Rows are points. A path goes straight from each point to the next, and from the last back to the first. The post is the endless flat space through its rows: a point in 2 columns, a line in 3, a plane in 4, and so on, so that a path can go around it. How many times does the path go around the post? Going back the other way cancels.

Post (2 x 3):
[[ 0.12 -0.14 -0.48]
 [-0.09 -0.03  0.14]]
Path:
[[ 0.48 -0.11 -0.25]
 [ 0.17  0.25 -0.41]
 [-0.12  0.13 -0.19]
 [-0.60 -0.12  0.01]
 [-0.34 -0.55 -0.09]
 [-0.14 -0.58 -0.24]
 [ 0.33 -0.44  0.00]
 [ 0.34  0.12  0.05]
 [-0.19  0.47 -0.25]
 [-0.26  0.03 -0.64]
 [-0.17 -0.33  0.12]
 [ 0.17 -0.24 -0.12]]
Times around: 2

Post:
[[ 0.00  0.45  0.37 -0.02  0.42  0.16  0.05  0.00  0.22  0.72 -0.07]
 [-0.09 -0.01 -0.42  0.23 -0.15  0.02  0.09  0.67 -0.49  0.29 -0.37]
 [-0.13 -0.43 -0.65  0.07 -0.25 -0.23  0.44 -0.52  0.33 -0.22  0.10]
 [-0.02  0.27 -0.05 -0.38 -0.40 -0.04  0.20  0.16  0.23  0.40  0.01]
 [ 0.37  0.07 -0.30 -0.73 -0.05 -0.03  0.61 -0.04  0.13  0.20  0.39]
 [ 0.46  0.03 -0.20 -0.03  0.09  0.02 -0.10 -0.28 -0.34 -0.33 -0.08]
 [ 0.10  0.59  0.56 -0.31  0.22  0.28  0.24  0.08 -0.18 -0.08 -0.22]
 [ 0.23  0.08  0.15 -0.27  0.00 -0.02  0.46 -0.44 -0.35  0.08 -0.05]
 [ 0.06  0.17 -0.15  0.03 -0.17  0.43  0.16  0.10 -0.38  0.19 -0.14]
 [ 0.33  0.19  0.34  0.49  0.11  0.15  0.14  0.01 -0.15  0.37  0.01]]
Path:
[[ 0.35  0.30 -0.41 -0.23  0.23 -0.43 -0.16 -0.34  0.15 -0.28  0.01]
 [ 0.31  0.41  0.31  0.22  0.17  0.03  0.49  0.09  0.22  0.22 -0.32]
 [ 0.78 -0.23 -0.20 -0.23  0.19  0.05  0.30 -0.01 -0.33  0.76 -0.05]
 [ 0.61  0.16  0.55  0.01 -0.46  0.24 -0.01 -0.53  0.16  0.26  0.30]
 [-0.25 -0.04 -0.15 -0.30 -0.13 -0.02 -0.07 -0.14 -0.26  0.24 -0.03]
 [ 0.31 -0.02 -0.32  0.10  0.25 -0.16  0.41  0.49 -0.37  0.25  0.19]
 [-0.32  0.50 -0.01 -0.11  0.20  0.09  0.14 -0.18  0.37  0.04 -0.14]
 [ 0.08  0.44 -0.16 -0.12 -0.14  0.30  0.30  0.13  0.08  0.33 -0.37]
 [ 0.11  0.25 -0.05 -0.43  0.10  0.31  0.31  0.26 -0.21 -0.23 -0.26]
 [ 0.51 -0.16  0.52 -0.22 -0.03  0.12  0.47 -0.08 -0.28  0.24 -0.02]
 [ 0.19  0.08  0.41 -0.09 -0.05  0.44  0.22 -0.08 -0.17  0.52  0.31]
 [ 0.02  0.32  0.19 -0.27  0.09 -0.39  0.24  0.18 -0.26 -0.01  0.09]
 [-0.73  0.38 -0.40  0.35  0.28  0.32  0.46 -0.01 -0.34  0.01 -0.40]
 [ 0.34  0.38 -0.11 -0.23  0.31  0.21 -0.04 -0.04 -0.07  0.12 -0.13]
 [ 0.25  0.20  0.08 -0.34 -0.93 -0.43  0.69  0.01 -0.44  0.34 -0.20]
 [ 0.04  0.24  0.06 -0.53 -0.26  0.38  0.23 -0.26 -0.29  0.31 -0.32]
 [-0.12 -0.10 -0.50 -0.28  0.06  0.05  0.14  0.24 -0.23 -0.26 -0.27]
 [ 0.28  0.13 -0.23 -0.24  0.05 -0.05 -0.10  0.39  0.17  0.09  0.54]
 [ 0.35  0.46 -0.18 -0.75  0.07  0.01 -0.24 -0.23  0.21  0.11  0.28]]
Times around: 3
